Rows are points. Each copy is the shape, with its points in the same order, turned, moved and blurred by noise. Some copies are also mirrored. Which?

Shape (8 x 2)
[[ -2  55]
 [-36 -20]
 [  0   1]
 [-18 -16]
 [-52  -2]
 [ 38  -7]
 [ 20  24]
 [ 17 -35]]
Copy 1 (8 x 2)
[[-42  45]
 [-22 -34]
 [ -6  11]
 [-11 -22]
 [-47 -34]
 [ 26  19]
 [ -9  33]
 [ 31 -12]]
Copy 1 is: only turned
Copy 2 (8 x 2)
[[ -9  44]
 [-39 -33]
 [ -5 -10]
 [-20 -26]
 [-56 -15]
 [ 33 -16]
 [ 15  13]
 [ 16 -44]]
Copy 2 is: only turned

Shape (9 x 4)
[[ 22  -8 -25  37]
 [-33 -70   7 -35]
 [ -9   6   2   7]
 [-10  49   7  25]
 [-27  21  38 -34]
 [-15 -15   7  31]
 [  2  32   8 -24]
 [-18  -4 -25 -12]
 [-44  10  48  23]]
Copy 1 (9 x 4)
[[  1  -6 -23  42]
 [ 19 -24 -59 -64]
 [ -6   9 -12 -12]
 [-30  37  21   7]
 [-17  16  19 -58]
 [  8  25 -29   1]
 [-27  -6  22 -21]
 [-28  -6 -35 -20]
 [  6  67  -6 -39]]
Copy 1 is: mirrored
Copy 2 (9 x 4)
[[ 24 -29 -32  35]
 [ 44  64   6 -16]
 [ -8   1  -1  22]
 [-45 -21  -4  38]
 [-33  22  40  -2]
 [ 11  14  -9  45]
 [-27 -15  15  -6]
 [ -3  12 -22  -5]
 [-29  34  26  57]]
Copy 2 is: mirrored
Copy 3 (9 x 4)
[[-42 -18  11   2]
 [ 49 -73 -28 -35]
 [  5  -9 -11  10]
 [ -1  29 -11  40]
 [ 65  11 -15  15]
 [ -1 -33 -13  20]
 [ 30  31   4  -2]
 [  4  -3 -29 -19]
 [ 33 -25 -28  63]]
Copy 3 is: mirrored
Copy 4 (9 x 4)
[[ 30 -18 -22  31]
 [-40  76  -6  28]
 [  0  -6   8   8]
 [ 16 -51  22  -1]
 [-19   7  43 -39]
 [  1  -3  13  37]
 [  5  -8  11 -45]
 [-11  -7 -22   5]
 [-16 -19  60  28]]
Copy 4 is: mirrored

Shape (14 x 8)
[[-22  18  12 -30 -15  -4  24 -14]
 [ 19  -2 -17 -54   3 -82  17 -31]
 [-37 -23 -16  20  21  34 -37  33]
 [-27  -8  27  42 -27   9   6 -17]
 [ 45 -45 -37 -36  47  10 -11  15]
 [ 10  26 -30 -11   0 -43  35 -59]
 [-28 -54  24  25   3  32   2  -2]
 [-29 -10  26  27 -16   8 -22 -15]
 [ 19   6 -29 -40 -19 -20  36 -32]
 [-40  -4  24  67  16  19  12   7]
 [ 36  23 -11 -25  -1 -32   8 -28]
 [  4 -21  22  16   3  14   2  44]
 [-30   1   6  -3  -3 -26  39 -17]
 [-26   3  49   2  21  16   6 -21]]
Copy 1 (14 x 8)
[[-28  19  -2  -9  -6 -11  47  18]
 [  2 -12  18 -40  21 -81  38   5]
 [-53   3 -14  37 -16  32 -63  14]
 [ -9  20  27  59 -20  14  14 -16]
 [-18 -62 -30 -41 -16   1 -37  26]
 [  9  -1 -20 -11  37 -50  52 -28]
 [-48 -20  24  40 -27  30  -3  -5]
 [-20  20  27  35 -19  13  -1 -17]
 [  5 -13 -26 -23 -10 -40  53  -7]
 [-29  10   6  80  11  48  -5   5]
 [ 26   1  -7 -32  19 -32  19  -5]
 [ -3  -9  15  18 -25  29 -18  39]
 [-23  -1  16  24   4 -23  44  11]
 [-46   9  31   1   9  33  26  -5]]
Copy 1 is: only turned
Copy 2 (14 x 8)
[[ -8  28 -10 -27 -18   9  40 -23]
 [ 37  48 -11 -49 -12 -69  19 -13]
 [-53 -10   0  -3  49  29 -31 -17]
 [-34  -8  20  41 -11   7  26 -15]
 [ 44 -16 -27 -51  66   1 -28  -9]
 [ 30  53 -41   8 -15 -36  28   3]
 [-33 -38   6  17  39  12  21 -36]
 [-30   6  25  29   3  11  13 -34]
 [ 32  21 -44 -29 -25 -16  20  -9]
 [-55  -7  14  38  32  22  22  15]
 [ 45  41 -10 -20  -8 -13   9  -3]
 [-13 -25  31 -17  21  31   6   9]
 [-24  18 -12  -4  -6 -20  45  -4]
 [-19  21  20   4  34  20  55 -32]]
Copy 2 is: only turned
Copy 3 (14 x 8)
[[-29  26  29 -43 -19  -8   9   3]
 [-25  33  53 -24  58  42  32   7]
 [-10 -19 -28  -4   1 -38 -67  16]
 [-19 -23  28   4 -44 -31 -10 -21]
 [ 47   5 -34 -23  60  10  -9  23]
 [-34  42  29 -21  17  38  27 -46]
 [ -1 -49  -6 -12 -15 -47  -8  -1]
 [-13 -24  34  -7 -24 -32 -32 -15]
 [-12  27  14 -38   6  43  29 -10]
 [-27 -10  -4  27 -33 -67 -19 -23]
 [  7  44  39 -16  17  30  10 -16]
 [ 13  -3   0  11 -19 -35  -9  34]
 [-46  11  21 -16  -4 -15  22  -6]
 [-10   5  33 -31 -10 -63  -6 -18]]
Copy 3 is: mirrored
Copy 4 (14 x 8)
[[-36  -1 -10 -28  -8  -8  33  -8]
 [-48  17 -57 -42  22 -86  -4 -18]
 [-26 -46 -28  21 -31  36 -37  25]
 [-14 -27  29  20 -45 -15   8 -16]
 [ 20 -41 -85 -21  23 -19 -34  29]
 [-24  22 -39 -10  15 -47  13 -66]
 [-11 -77   9  10 -26  -4   3  14]
 [-22 -27  25   3 -37  -5 -16   0]
 [-12   9 -52 -42  -5 -39  27 -32]
 [-15 -40  21  59 -21   9   1  -1]
 [ -6  26 -32 -25   9 -48  -7 -22]
 [  3 -25 -13  22 -27  -7   2  56]
 [-45 -13 -14   5  -2 -32  34 -18]
 [-21 -31  31  -8  11   1   6   7]]
Copy 4 is: only turned

Shape (16 x 11)
[[ -47   16   31  -31    7    8    3   13  -21   16    7]
 [   9    5    4  -44    1    7    0  -34    6  -35  -52]
 [ -46  -48    5  -13    3  -33    0  -30   13   26   19]
 [   6   18  -42   27    0  -11   24    6  -43  -24   -6]
 [  11   10  -33  -11   -3   11  -20  -45   15  -26  -18]
 [ -33   13   15   10   20   -1    1    9 -120   44   22]
 [   5    0   34   -8   25    6   -8   10  -20  -23   18]
 [ -32    9   16   -1   -5   -5   38   12    2  -23   14]
 [ -86   22   23  -23   20   12  -19  -27   13   60   12]
 [ -37   21   10    1  -12    6    2   -6  -20    8   12]
 [ -73   11  -12  -13   14    5  -19   15   -7  -23   13]
 [   5   15  -28  -20    9  -49    9   10   15  -19  -13]
 [  11    3   31  -26  -39   -3  -18   11   -8  -16   12]
 [  19   14 -121  -28   13    9   57    3   13  -18   -2]
 [   5   17   17   -8   22    9   -5   15   19   -7  -24]
 [   1  -38   23  -11   -4    7  -16    5  -13   42  -52]]
Copy 1 (16 x 11)
[[ -37   18   19  -31   33  -12    9    2  -29   16    0]
 [  20   -9  -10  -37   10   24   29  -13    4  -15  -56]
 [ -21  -36   -5  -17   37  -50   30  -39   15   13   19]
 [   1   42  -40   27    7  -37   52   -7  -39  -24  -37]
 [  -2   -3  -42   -3   -8   21   18  -43   11  -33  -42]
 [ -35   69    3    3   14  -59   27  -30  -91   61   -1]
 [  24   12   26    2   26  -13  -11  -22  -34   -7  -16]
 [ -13    2   25    2   33  -18   31   15  -20  -38   -8]
 [ -84   20   18  -32   52   -3   12  -33   26   40   18]
 [ -41   18   11    0    3  -16   20  -12   -9    3   -7]
 [ -56    3  -15   -9   47  -22  -11  -14  -25  -31  -17]
 [  26   20  -24  -22   35  -38   31   -8   17  -37  -25]
 [  12    0   18  -13  -23  -31  -21    4  -11   -7  -10]
 [  13   35 -104   -1   24   17   77    8    1  -74    3]
 [  16   13   -2   -4   42    1    0    4   10   -5  -32]
 [  12  -28  -17  -20   15  -13   15   12   -9   61  -38]]
Copy 1 is: only turned
Copy 2 (16 x 11)
[[   1  -17  -51   29  -19   22    7   12   28   -2   16]
 [   1   -1  -11   -9  -17   13   -4  -32   18  -35  -58]
 [ -36  -49    0    1   15  -44   -1    3   32   24    6]
 [ -15   36  -25   -8  -12  -17  -18   13  -52  -36   10]
 [ -10   18    9  -13  -24  -16  -42  -27   14  -20  -26]
 [  19  -33  -95   40   -9  -13  -12    5  -67   18   53]
 [  34  -19  -13   26   -2    8   -7   20    6  -22    9]
 [ -20   -2   -9   11   -3    6   25   27   18  -28   24]
 [ -19  -21  -58   48   -2   -8   -8  -13   65   58   20]
 [ -14   -4  -34   24  -26   -3    1    8    9    3   23]
 [ -37   -7  -49   43   -1   -3  -35   22   32  -34   13]
 [  -9   15  -17  -25   -5  -37   -1   28   15  -35  -28]
 [  15  -35    1    6  -59    8   -2   27    9  -22   -5]
 [ -41   61  -28 -101   16    3  -46   12    6  -43    4]
 [  22   13   -7   21   -3   13   -5   23   21   -9  -36]
 [   4  -36   -6    8   -7   17   -5   15  -21   46  -50]]
Copy 2 is: mirrored
Copy 3 (16 x 11)
[[-52  34  -6   0  -4 -16 -15  23   0 -14 -15]
 [-25   0  10 -43  -1 -13  36 -51  -1  -3 -37]
 [-39 -21 -30  19  -2 -52 -14  -7  37  -5  29]
 [-14 -26  -9  24 -11  25  38  -6 -54  -3   5]
 [ -3  -8 -11 -14  -6  11  22 -64   3  16  -4]
 [-16  14  -1  40  -5 -24 -57  47 -88 -33   2]
 [-27   3  21  -3  43   3   1   7  -7 -26   3]
 [-56   3   3   8  -5   1  38  19   8 -20  10]
 [-64  63 -30  35 -17 -38 -40  -3  27  13  -5]
 [-35  18   3  18 -25   3  -7   9  -4  -4   2]
 [-69   9 -43  12   2  28 -14  -3   2 -22  -1]
 [-48 -33 -17 -14  13   3  33  -9 -10  41   8]
 [-26 -12  35 -35 -10  16 -12  13  15  -4   0]
 [ 18  -7 -85 -14 -17  24  92 -13 -33  35  17]
 [-32   5   9  -1  29   5  19  -4   9  14 -32]
 [  3 -23   2   7   0 -48 -19   7  21   6 -60]]
Copy 3 is: mirrored
Copy 4 (16 x 11)
[[ -21   -3   57  -25   15    2    1   10  -13   51  -22]
 [  21   29    7  -33    6   -5   -2    0   33   -8  -67]
 [  -4  -58   -9  -20   30   -2  -11  -30   11   51  -10]
 [  -6   19  -17   19  -12  -11    1   18  -48  -18  -17]
 [  10   33  -13  -16   -1   17  -17  -26   28  -13  -27]
 [  17   -8   47   -5   14   17    9    5 -116   59  -14]
 [   3  -10   50  -24   30   11   -8   25  -17  -13  -11]
 [ -36  -16   31    2    9  -21   16   10   -1    3  -14]
 [ -28    5   48  -10   44   15   -8  -43   15   99   -5]
 [ -12    3   40    2   -4    5   -2  -11  -17   30  -10]
 [ -62    1   27  -12   16   16  -39    0  -12   31  -32]
 [ -11   12  -21  -23    8  -43  -21   22   11   -1   -9]
 [  12  -21   50  -36  -29    5  -13   13   11    0   -9]
 [ -45   54  -94  -19  -20   10   27   31    0   -9   -9]
 [   6   20   28   -5   27   -2  -12   34   27   10  -19]
 [  53  -19   16   -4    9   15   -6   27   17   61  -42]]
Copy 4 is: only turned

Shape (18 x 12)
[[  5 -18  -8 -42  20 -34  14 -19  14 -21 -52   4]
 [ 24   1 -13 -32  38 -18  10   4 -17 -27 -51  41]
 [ 18 -30  30 -25  24 -43   2  30  -3  -5 -33  12]
 [ 18 -17 -12   3 -13  31 -25  10   6  -3  33 -30]
 [ -7 -33   2   8  25   0 -29   5   1 -27  32  -9]
 [ 19  11  59 -39  40  -2  24   2   0 -20 -34   9]
 [-30 -36   0   9 -17  38 -30 -34 -46 -19  25 -25]
 [-35 -33 -13  -1  23  44  -4  -1   1  10  22 -17]
 [ -5  63  -4  -8  -8 -11  10 -49  22 -13   1  61]
 [-44 -10   3 -26   4  12 -52  17 -15 -21  15 -17]
 [-10  86  -7  -8 -39 -28  26 -34  17   5 -28   1]
 [ 29  20   6 -50  12 -10  30  21 -26  -3 -45  43]
 [  3 -20  17 -49   7 -44  23   3 -13  10  -4  33]
 [  4  83  -3  38 -20 -35  38 -44 -15  -5 -28  33]
 [ 12 -14  -9 -28  25  12 -24 -21 -30 -19  55 -44]
 [ 38  -4  27 -43  33 -31 -20 -12  -4  29 -62  38]
 [-29 -14 -18  -3  53   3 -28  -1 -23  15  32 -25]
 [ 21   9  10 -20   7 -22  33 -32  -2   4 -33  26]]
Copy 1 (18 x 12)
[[ 18   8  38   2  24  -4 -64   7  68  -9  -1  39]
 [ 26  43  48   1  14  37 -58  19  34  -5   1  43]
 [ 60   9  42  35  32   6 -35  29  44  24   2  34]
 [ 18 -33  -7   9 -11 -18 -21 -12 -28  22  16  15]
 [ 17 -40  -5  35  20  18 -39  12  -9  13  24  11]
 [ 41  12  36  -7   4  28 -15  34  73  22  41  35]
 [-35 -76  28  22 -19  15 -30   7 -20  23  11  17]
 [ 24 -69  25  -7  -2   5 -36  14 -18 -13  22  -1]
 [-20  36 -17  -6 -34  17 -14  47  48 -44 -14   7]
 [-12 -41  16   4  38  -6 -30  46 -20  26  19  11]
 [-31  38  16 -22 -15 -25  22  14  67 -23 -29 -12]
 [ 37  50  63 -12  -1  18 -16  33  34  -5   0  56]
 [ 37   4  47  40  10  -6 -20  46  43 -22   2  53]
 [-28  52  23  10 -35  31  19   4  64 -29 -42 -22]
 [-15 -34  13  34   2  -8 -25  -9 -18   3  70  28]
 [ 45  46  59  22 -17  -9 -69  52  57  20  11  25]
 [ 10 -37  37  30  20   2 -41  16 -22 -16  47 -23]
 [ 19  21  40  11 -25  10 -27  16  65 -17  -4  30]]
Copy 1 is: mirrored
Copy 2 (18 x 12)
[[-32 -25 -15   1  29 -32  -9 -29  15 -53 -46  -8]
 [-45   4 -47   3  36 -15  -9 -34 -11 -24 -65   9]
 [  1  25 -17   1  15 -37  -6  -8  -7 -42 -70 -20]
 [ 12 -12   1 -18  -6  39 -18  41  21  10 -13 -32]
 [ -2   7  17  -7  24  12 -12   8  -7  13 -18 -50]
 [ -1  31 -24  17  32   6   6 -27 -15 -72 -34   4]
 [-24  -2  30  -3  -2  45  45   8  31  30   2 -38]
 [ 16  -1  -4   3  42  14   5  11  37  29  13 -23]
 [-36 -14  18   1  20   7 -28 -24 -31 -12  -7  81]
 [-21  25  13 -46  30   6  18  26  15   8  -6 -35]
 [-48  -6   3 -21 -41 -10 -31 -18   7 -46  20  72]
 [-18  16 -61  -6  17 -13   9 -16  -6 -40 -59  42]
 [ 13  -1 -11 -17  17 -34  19 -27  -7 -21 -64  18]
 [-55   8  -3  24 -49   1 -34 -47 -12 -12  -2  76]
 [ 13  -8   2 -45   1  57   4 -24  12   7 -13 -50]
 [-22  29  -4   3  32 -10 -17 -25  24 -55 -97  28]
 [  5  26   4 -33  30  14 -14 -29  33  33  -6 -36]
 [-13 -14 -10  18   4  -9  -4 -34   8 -35 -46  37]]
Copy 2 is: only turned
Copy 3 (18 x 12)
[[ 31  25 -12  -5 -30 -43   2  26 -24   1  -7 -21]
 [ 45   9 -46 -11 -14 -35 -10  26  -9  23  -1  14]
 [ 13 -35   0 -15 -11 -41 -18  29 -16  18  18  -9]
 [ -9   9  25  17   6  53   3  11  32  -1  16   4]
 [ 16   9  21 -25  22  21  -2   2  30  -6  33 -14]
 [ 32  -2  13 -15  19 -40 -30  49 -26   4 -21  26]
 [ 31   0   8 -20  13  79  18 -14  12 -42  -8 -17]
 [  3  18  -4  17  52  38  18   0   5 -17   9 -22]
 [ 33  46 -13  21 -13 -43 -24 -43  25 -29 -29  51]
 [ -2  17  -3 -26  12  40 -10   0 -16 -37  40  -1]
 [-27  38  -5  15 -45 -36   2 -25  -3 -32 -59  56]
 [ 36 -15 -38  13 -14 -37 -10  37 -26  13  -9  49]
 [ 38 -29   3  11  -9 -47  11  -2 -29  -4  20  10]
 [ -1  12 -26 -11 -31 -44  -2 -42  29 -12 -81  62]
 [ 27  27  43 -23  14  52  33   2   1   8  25  15]
 [ 37 -15 -10   7 -23 -36 -52   4 -49  45 -12   1]
 [  0  24   5 -24  45  32  23 -23 -12  12  28  -6]
 [ 35   1  -3  13 -15 -42  -1   3  -8   8 -38  18]]
Copy 3 is: mirrored

Shape (17 x 12)
[[ 66 -28  33  48  -5 -14  -5  -6  19   5 -29  -4]
 [ 55  32 -35  69  13  18 -16  14  14  34   2 -29]
 [-13  19  23  36  12  24  14  28  15  48  51  10]
 [  7  48 -10  35  11 -16   1  83  15  30 -17  16]
 [-21 -34  40 -12   4 -10 -30 -10  -1 -13 -14  40]
 [-22  24  -7  10  11  -5   2  -4  18   2 -23 -39]
 [-21 -26 -10  17 -11 -29   1  60  19  -7   8   4]
 [-23 -24 -43  13 -61  14   1 -12  -2  31  11  31]
 [ 34 -39 -51   0  -6 -10  12 -14  20 -10 -10  30]
 [-25  -3  21 103   8  56 -54  22   1 -16 -17  25]
 [ 10 -20  29 -14   6  -8   9   5   7  48  38  35]
 [ 35 -16 -17 -17  -8  -4   0  58  26 -13 -16   2]
 [-16 -25  15  16  -9  55 -13  -2 -13 -19 -14  -6]
 [-28 -14 -32 -14  11 -33  18  20  21 121  13  17]
 [ -4 -27  36  -4 -20 -32  13  -8  -6   2   5  12]
 [  5   6  -4 -12  17 -38 -14  13 -34 -21 -22 -59]
 [-26 -19 -13   6 -38   8 -49  -7  17 -20  -6   1]]
Copy 1 (17 x 12)
[[ 27   5   8  -2  11  18  34 -12  55  18 -22  55]
 [ 17  19 -25  -4  52 -15 -35 -46  71  43 -24   9]
 [-21  18  10  65  52  -9 -26   1  13  44  -1 -13]
 [ 10  77   9   9  65 -29 -55   4  17  16  -6  37]
 [-11  -1  40  18 -17  43 -10   7 -14 -31  -5  21]
 [  0  23   4 -24  20  12 -36  28  41   6 -14 -27]
 [-50  41  19  -9  27 -17 -10  11   6  -7  19  30]
 [-58   7 -38  28 -34 -21 -30  -8   7  -5 -30  10]
 [-12  -5 -45 -17   7  -7  12 -19   1 -36 -18  25]
 [-21  56  13  53   4  66 -46 -49  75   4  25  22]
 [-15 -20  20  48  28  -7  -3  10 -30  19 -24  16]
 [  5  18 -12 -31  24 -19 -17   5  -3  -1  31  50]
 [-17  12 -13   8 -26  55 -27  -3  19  22  23   1]
 [-58 -17  -7  31  68 -39 -53  46 -14  11 -75  25]
 [-16  10  31   8 -12   7  21  22 -10   5 -24  13]
 [ -2  28  35 -81  12  21 -22   4   7  25 -18 -12]
 [-33   1  12  -7 -38   7 -39 -11  33 -22  14   6]]
Copy 1 is: mirrored
Copy 2 (17 x 12)
[[-25   2  18 -19  -2  32  26  50  24  -8 -28  49]
 [ 75  28 -28 -37 -17  35  26  49  12 -20 -11  24]
 [ 51  11 -31 -10 -27  -6  33  -1  -1  65  13  32]
 [ 48  10 -12 -64   1 -49  57  39  16  14  10  20]
 [-40 -10   6  -1 -14 -42 -10 -24  -9  13 -38  22]
 [ 12  29 -22 -20 -20  -7  17 -11  45 -10 -11 -26]
 [ -1 -27  -5  -7 -11 -50  43  31  -6  14   2 -23]
 [ -7 -39 -36 -51 -48   3 -33  13 -30  13  25 -14]
 [-18 -40 -17 -10  20   9  -4  14 -17 -46  14  13]
 [ 17  15 -46 -22 -95 -21  50   4 -27 -15 -65  49]
 [  5 -13  -4  -6  13  -4 -10   1  -8  60   7  34]
 [  4 -19  25 -39  25 -13  44  23 -19 -10  -2 -14]
 [-19  24 -23 -16 -36  11  19 -22 -36  -2 -34  -7]
 [ 33 -37 -66 -45  33 -27 -34  34  32  73  13  -6]
 [-43  -4  14   1 -15 -11  -2   6   9  33   9   5]
 [  8  54  21  -2   3 -21  -4  29  22 -16 -18 -46]
 [ -3 -27   6 -17 -55 -15  -8 -12 -12 -22 -28 -23]]
Copy 2 is: mirrored
Copy 3 (17 x 12)
[[ 46 -31  31   7 -41  22   7 -70  10 -14 -14 -25]
 [ 86   7 -15  -8   8   3 -16 -25  21  11  18 -62]
 [ 37   7  47  13  47  21 -16  13  31 -10  28  -7]
 [ 69 -25  22  -9  -8  12   1  60  32  27 -11 -39]
 [-26  -4  38  18 -33   5 -16  -4   4 -31 -33  22]
 [ 17  25  -3  -6  -7   3  27   4 -27  18   8 -20]
 [  0 -35  19  13  15 -10  38  24  26 -16 -26 -28]
 [-23 -13 -11  24  -9 -42  -7  -1  52 -11  44 -13]
 [  2 -12 -26  -7 -14 -29  20 -37  53  -3 -20  14]
 [ 31  31   0  59 -24  56 -30  18  27 -68  -7 -64]
 [  5 -20  60  -1  23  -5 -26 -16  30   0   3  32]
 [ 12 -36  11 -50  -8   0  21   3  37   1 -31 -33]
 [-22   5  -4  -2 -14  35 -11  -6  -1 -46  16 -18]
 [ -3 -30  23  34  49 -26 -32  13  37  90  25  16]
 [ -7 -33  44  15 -15 -13  15 -17  -7 -22   3  23]
 [ 27 -18 -10 -23  -6 -19  16  -1 -72  -4 -27 -22]
 [-30  19   5   5 -29 -28   7  -3   9 -32  -6 -41]]
Copy 3 is: only turned
